Rows are points. Each copy is the shape, with its points in the same order, stretched, turned, moved and blurred by noise. Some copies are also mirrored. Which?
In the rows, 128 means zero.

Shape (8 x 2):
[[ 64 161]
 [140  76]
 [ 90 152]
 [ 98 131]
 [112  50]
 [183 143]
 [ 85 104]
 [153  40]]
Copy 1 (8 x 2):
[[ 82 155]
 [178 188]
 [102 144]
 [122 163]
 [175 231]
 [170  98]
 [125 191]
 [206 215]]
Copy 1 is: mirrored
Copy 2 (8 x 2):
[[ 83 146]
 [154 142]
 [ 90 136]
 [112 139]
 [156 170]
 [131  92]
 [116 156]
 [173 153]]
Copy 2 is: mirrored

Shape (8 x 3):
[[171 129 166]
 [114 107 135]
 [107 107 133]
 [151 185 174]
 [175  71 126]
 [180 196  95]
 [182 208 104]
 [144 106 143]]
Copy 1 (8 x 3):
[[119 146 184]
 [116 149 117]
 [120 149 111]
 [212 145 202]
 [ 33 118 126]
 [211  49 136]
 [229  48 151]
 [103 143 137]]
Copy 1 is: only turned
Copy 2 (8 x 3):
[[156 118  69]
 [151 119 149]
 [152 120 153]
 [141  79  47]
 [157 168 119]
 [ 94 123  45]
 [ 95 114  31]
 [155 130 118]]
Copy 2 is: mirrored

Shape (7 x 4):
[[141 111 135 106]
 [133 116  93  70]
 [124 166 159 114]
 [110 170 106 210]
 [129  88 118 136]
 [183 124 122 112]
 [168  86 176 157]]
Copy 1 (7 x 4):
[[135 110 113 156]
 [185 136 122 170]
 [105 145 186 125]
 [ 92 183 164   7]
 [137  86 102 109]
 [133 160  81 181]
 [ 69  63  76 154]]
Copy 1 is: only turned
Copy 2 (7 x 4):
[[141 115 110 133]
 [173 143 116 104]
 [109 149 101 143]
 [ 74 123 175 136]
 [146  99 135 142]
 [128 108 103 100]
 [110  72 101 160]]
Copy 2 is: only turned
Copy 3 (7 x 4):
[[151 143 146 111]
 [ 95 153 126  74]
 [146 148  77 147]
 [103  49 145 200]
 [141 103 161 123]
 [138 164 161 125]
 [203 136 181 145]]
Copy 3 is: mirrored

Shape (10 x 6):
[[ 62 149 128 175 127 179]
 [ 99 143 210  91 181  82]
 [166  81 196 170 104  85]
 [ 68  88 135  84 133 136]
 [ 39  95 174  75 152 176]
 [165 168 110 125 101  98]
 [103  95  81  75 124  65]
 [162 161 145 139 182 181]
 [175 157  83 131  81 168]
 [ 82  76 138  89  95 159]]
Copy 1 (10 x 6):
[[123 131  41 112 126 118]
 [129 145 163  88  35  92]
 [114  72 146  86 137 201]
 [ 85  99  81 142  49 116]
 [ 91  85  44 105  27  91]
 [102 138 166 130 191  95]
 [ 85 137 150 201  59 119]
 [184  74 123  85 183  91]
 [ 98  91 114 117 241  95]
 [ 56  77  58 129  88 125]]
Copy 1 is: mirrored
Copy 2 (10 x 6):
[[ 59 162 182  89 154  91]
 [176 200 168  85 167 169]
 [205 107 212  97 113  78]
 [147 200 137 147 156 122]
 [153 248 136 134 161 107]
 [146 113 111  92 137 148]
 [146 143 135 166 168 176]
 [124 172 149  67  60 107]
 [121 126  88  96 107  99]
 [176 190 118 161 154  90]]
Copy 2 is: mirrored

Shape (12 x 6):
[[ 91 148 119 179 128 182]
 [139  86 163 185 115 129]
 [135  86  96 185 142 160]
 [ 80 152 131  94 159 102]
 [ 82 143 170  99  95 159]
 [119 191  94 171  97 143]
 [145 164 118 102  97 100]
 [ 95 148 148  93 118 143]
 [109 118 137  97 163 109]
 [129  89 106 168  89 142]
 [117 163 177 164 169 177]
 [ 65 137 175 190 181 178]]
Copy 1 (12 x 6):
[[197 110 121 107 152 118]
 [140 159  88 179 144 146]
 [190 159 110 119 110 142]
 [ 88  80  80 108 104 106]
 [144  49 137 186 161 134]
 [142 138 171 104 156 103]
 [ 70 117 167 153 116 115]
 [120  66 123 154 125 126]
 [ 96  89  85 132  82 116]
 [161 133 144 159 142 168]
 [170 116  86 144 125  78]
 [202 107  46 114 154  92]]
Copy 1 is: only turned
Copy 2 (12 x 6):
[[139 114  79 137 116 178]
 [140 103 131  82 147 150]
 [174  86 124 136 119 121]
 [ 77 142 149 132 133 134]
 [103 173 105  80 140 124]
 [137 105  61 184 158 152]
 [126 145 121 170 177  88]
 [104 170 113 108 128 119]
 [106 138 165 121 127 120]
 [145 102 115 116 149  94]
 [138 132 108 132 116 213]
 [113  84  99  86  93 249]]
Copy 2 is: mirrored
